Each row of a before or after table is a point. The points were changed in one or more steps. Then noise was added and the rows were shuffled. The steps act on columns, c1 being the first. What was done? A step turns or swaps two columns, mirrors them in a line or flattens them onto one, adds a multiple of one to another, or multiplies or shifts one. Angles are multiples of 10 degrees, from the lower column toward the higher: turns from -170 to 170, lines from 10 to 170 but not 90. Use the fewest steps. Two steps may share a column if one is a turn and the other turns, adds or multiplies; they go together, in the order done. Otherwise the lowest column goes first.
(in the rows, 128 means zero)

Before, 14 rows:
[[151 143]
 [ 95  95]
 [145  63]
 [103 117]
 [146 118]
 [151 183]
 [ 88 179]
 [ 87  97]
 [146 137]
 [178  95]
 [126  47]
 [127 201]
 [111  91]
 [ 40 165]]
After, 14 rows:
[[ 84 111]
 [161 139]
 [153 140]
 [147 135]
 [122 127]
 [111 122]
 [150 136]
 [100 118]
 [ 89 114]
 [100 117]
 [141 133]
 [ 62 103]
 [102 119]
 [164 141]]
Steps: flatten c1 and c2 onto the line at 20 degrees

Before (12 x 6):
[[133  49 116 161 131 169]
 [ 38 152 117  79  58  91]
 [ 87 168  88  45  99  92]
 [132 111  96 136 173 138]
 [155  75  97 156 121 124]
 [ 93 134 141 196 133 167]
 [ 98 195 128  53  87 148]
 [133 134 138 191  93 145]
 [148  87  50 124 145 155]
 [169  97  80  64 181  60]
 [101 154 196 218 124 114]
 [ 98 126 165 133 103 150]]
After (12 x 6):
[[104 171 139 132 136 138]
 [141  61 211  83 118  92]
 [ 97 144 110 157  79 123]
 [130  98 121 206 126 145]
 [143 119 147 209 147 174]
 [113  79 190  47 139  91]
 [134 165 131 171  59 171]
 [163 107 129 134 115 154]
 [ 82 169 151 126 101 152]
 [142  58 162  43 171 140]
 [185 111 114 222 155 113]
 [ 87 192 115  66 125  66]]
Steps: turn c1 and c3 by -120 degrees; multiply c1 by 0.7; mirror c2 and c5 in the line at 60 degrees

Before, 8 rows:
[[109 103 165 185 134 153 112 169  99]
 [104 105  74 121 152 147 136 122 147]
 [161 125 150 150  85 125 126 144 152]
 [141 126 103 111 130 171 136 162 163]
 [101 123 131 129 134 177 156 136 163]
 [110 153  92 120 122 133 151 133 126]
 [134  77 140 147 143 159 152 156  99]
 [181 152 187 178 111 141 112 134 128]]
After (8 x 9):
[[145 153  92 126 134 134 151 149 119]
 [ 88 125 151 161  90 126 146  82 132]
 [162 106 166 214 124 154 113   7 138]
 [136 107  75 116 154 148 122 141  98]
 [126 121 132 137 148 179 151 128  84]
 [140  78 140 169 151 157 143  92 153]
 [ 88 154 187 174 105 139 122  11 162]
 [ 95 127 102 146 133 171 135 177 111]]
Steps: turn c1 and c9 by 140 degrees; multiply c4 by 2.5; turn c4 and c8 by -70 degrees; turn c5 and c7 by -30 degrees

Before, 12 rows:
[[141 184 142 101 116 106 117 154 201 150  94  62]
 [155 140  91 107  88 145 169 178 151 163  77 149]
 [169  60 110 101 125  76 170 146 119  61 101  88]
 [168 116 197 172 178 104 150 111 180  87 178  60]
 [115 105 111  71  89 206  93  97 188 116  64 169]
 [113  90 111  57 128  95 173  90 193 108 130 167]
 [ 85  93 195 120  97  83 188  81 181 198 149 107]
 [108 100 195  87  84 183  85 128 144  90 170 173]
 [125 106 151  48 144 187 199 188 107 145  45 105]
 [121  71 148 153 151  82 104 150 108 102 144 174]
 [146 185  66 172 181 118 128  85  83 159 170  73]
 [217  46  79  84 140  68 127 184 108 137 104 148]]
After (12 x 12):
[[185 208 111  93 186  94  88  86  31 160 183 112]
 [154  66 120 150 140  43 182 188  62 141  89 213]
 [ 91 112 154 112 128  70 193  96 149 109  66 132]
 [214  96 233  85 180  79 157 102 122  85 180 128]
 [128 206 232  99  92  55 196  83 136 191 127  75]
 [ 89  37 181 118 151  43 145 157  60 105 155 151]
 [191 188 179 157 116  82  81 150 153 155  97 107]
 [ 93  70 150 183  87 181 119 101 135 120  63 139]
 [ 80  41 222  78  80 148 115 128  97  86  94 133]
 [139 168 198 198 144 154 195 190  61 150  40 118]
 [196  38 150 148 125  43 201 144  72  63  94 136]
 [132 193 129 177  80 111 148 175  99 164 103 164]]
Steps: turn c1 and c12 by 60 degrees; turn c2 and c7 by -40 degrees; add 1 times c10 to c2; shift c3 by 40; turn c4 and c11 by 80 degrees; shift c6 by -30; shift c9 by -50
